Rows are points. A path goes straight from each point to the next, and from the last back to the first. The post is the endless flat space through its rows: a point in 2 columns, a line in 3, a plane in 4, and so on, so that a path can go around it. How many times does the path go around the post? Going back the other way cancels.
(in the rows, 128 means zero)

Post (1 x 2):
[[111 127]]
Path, 16 rows:
[[ 95 117]
 [ 91 135]
 [ 88 152]
 [ 68 111]
 [103  98]
 [ 88 130]
 [ 67 161]
 [118 155]
 [127 131]
 [129 107]
 [151 118]
 [126 169]
 [100 138]
 [ 70 133]
 [104 111]
 [125  97]]
Times around: 0

Post, 8 rows:
[[133 127 110  95 118 137 135 134  94]
 [104 158 124 151 156 126  42 149 183]
 [146 133 149 120  98 108 157 151 115]
 [ 96 189 100 125 117 117 114 179 182]
 [152 116 116 120 121  91 144  79 131]
 [161  88 116 103 123  79 144 142  98]
 [134 146 107 161 161 139  97 154 179]
 [152 129 141 116 161  89 156 103 109]]
Path (19 x 9):
[[177 150 123 114 123 141 157 154 135]
 [168  96 106 124 130 115 148 114 140]
 [180 142 126 158 144 101  88 174 214]
 [140 160  99 130 146 117 104  97 151]
 [107 145 129 167 181 153  63 164 102]
 [115 126 127 137 112 104 167 121 131]
 [104 131 145 122 147 133 116 174 171]
 [167 111 107 111 172 100 127  83 154]
 [166 146 162 123 134 152 108 126 144]
 [160  80 138  98 182 119 120 121 131]
 [117 120 117  80  87 130 139 201 142]
 [128 182 125 111 134  84 148 145 188]
 [165 148 133 135 119 130 120 199 100]
 [112 163  71 145 155 106 132 192 124]
 [125 117 111 156 152 102 116 139 107]
 [145 142 169 150 101  74 131 176 111]
 [ 95 161 124 108 117 131 118 153 127]
 [162  75  96 125 150 123 114 153 128]
 [161 133 123  95 128  79 140 112 160]]
Times around: 2

Post, 17 rows:
[[105 115 113 125 130 147 104 158 142 114 123 124 137 101  93 133 205  88]
 [160 164 148 133 175  83 116 123 214 140 119 164 106 116 127 149  85 142]
 [132 175 118 119 123  96 110 165 157 118 109 107 149 149 130 115  91 113]
 [112 119 145 151 104 166 151 148  85 158 106 154 166  86 117 109 166  85]
 [119 110 156 169 141 147 128 179  95  89 129 140  72 129 115 110 132 161]
 [148 178 132 139 152  70 174 104 198 122 132 124 121 128 141 110 145 129]
 [135  96 129 128 103 200 116 124 112 125 117 111  98 101 156 105 146 109]
 [111 131 102 155 150 187 106  95  93 121 106 111 144 119 101 139 166 134]
 [104  97 142 118  90 169 139  75 134 123  86 161 157 153  75 136 168  81]
 [109 117 127 102 110 214 140 110 116 117 167 130 184 114  76 132 146  88]
 [139 149 183  96 198  91 158  53 188  71  82 123 118  97  96 145  78 101]
 [120 159 111 127 177  73 134 148 134 129 145 133 100 149 172 162 112 103]
 [105 141 111 143 172  84 100 135 152 115 147 164 123 132 155  63 134 122]
 [124  66 141 145  95 129  89 111  72 116 143 112 110  91 114 129 157 153]
 [119 149 151 151 157  93 123 172 168 105 134 153 160 163 206 132 142 142]
 [ 91 113 105  86  91 176 143 119  97 104 115 156 133  86 110 138 159 141]
 [184 156 110 161 159  85 123 128 169  74 119 168 133 124 145 130 103 101]]
Path:
[[100 111 131 149 133 140 110 147 154 144 130 175  55 123 119 138 134  94]
 [103 146 153 145 183 137 153 134 178 133 141  96 126 139 119 108 137 104]
 [ 55 124 111 127 136 155 108 154  91 136 119 149 129 173 118 145 114 155]
 [106 163 115 114  98 106 189 108 194 104  79 125 113 121  65 134 147  99]
 [ 88 134 135 135 114 158 112  78 117  75 165 144 125 125 147  97 163 147]
 [142 149  92 132 114 120  94 122 117 133 141 148 148 121  99 166 177  99]
 [132 140 152 105 168 146 108 149 126 141 159 189 124 112 113 151 126 130]
 [117 166 136 134 165 128  75  78 142  67 116 137 119 123 106 109 143 138]
 [144 135 107 146 109 117  99 114 157  65 101 124 119 137 166 112 118 101]
 [139 121 113 159 111 152 122  93 106  92 133 147 120  86 113 103 116 114]
 [135 147 144 153 121 146 117 133  92  82 142 156  85 118 200 166 105 160]
 [122 149 130 114 146 119 129 153 146  99 130 180 160 143 107 123 128  54]
 [165 100 134 151 165 120 108 154 140 101  58 149  95 151 162 130 145 107]
 [155 138 102 133 161 143 135 133 125 110 120 141 172 151 113 113 138  79]
 [137 132 170 118 119 128 159  87 117 111 130 177 126 135 118 102 154 144]
 [109 140 168 102  82 125 111  98 141 103 163 158 163 138  71 101 143  81]]
Times around: 0
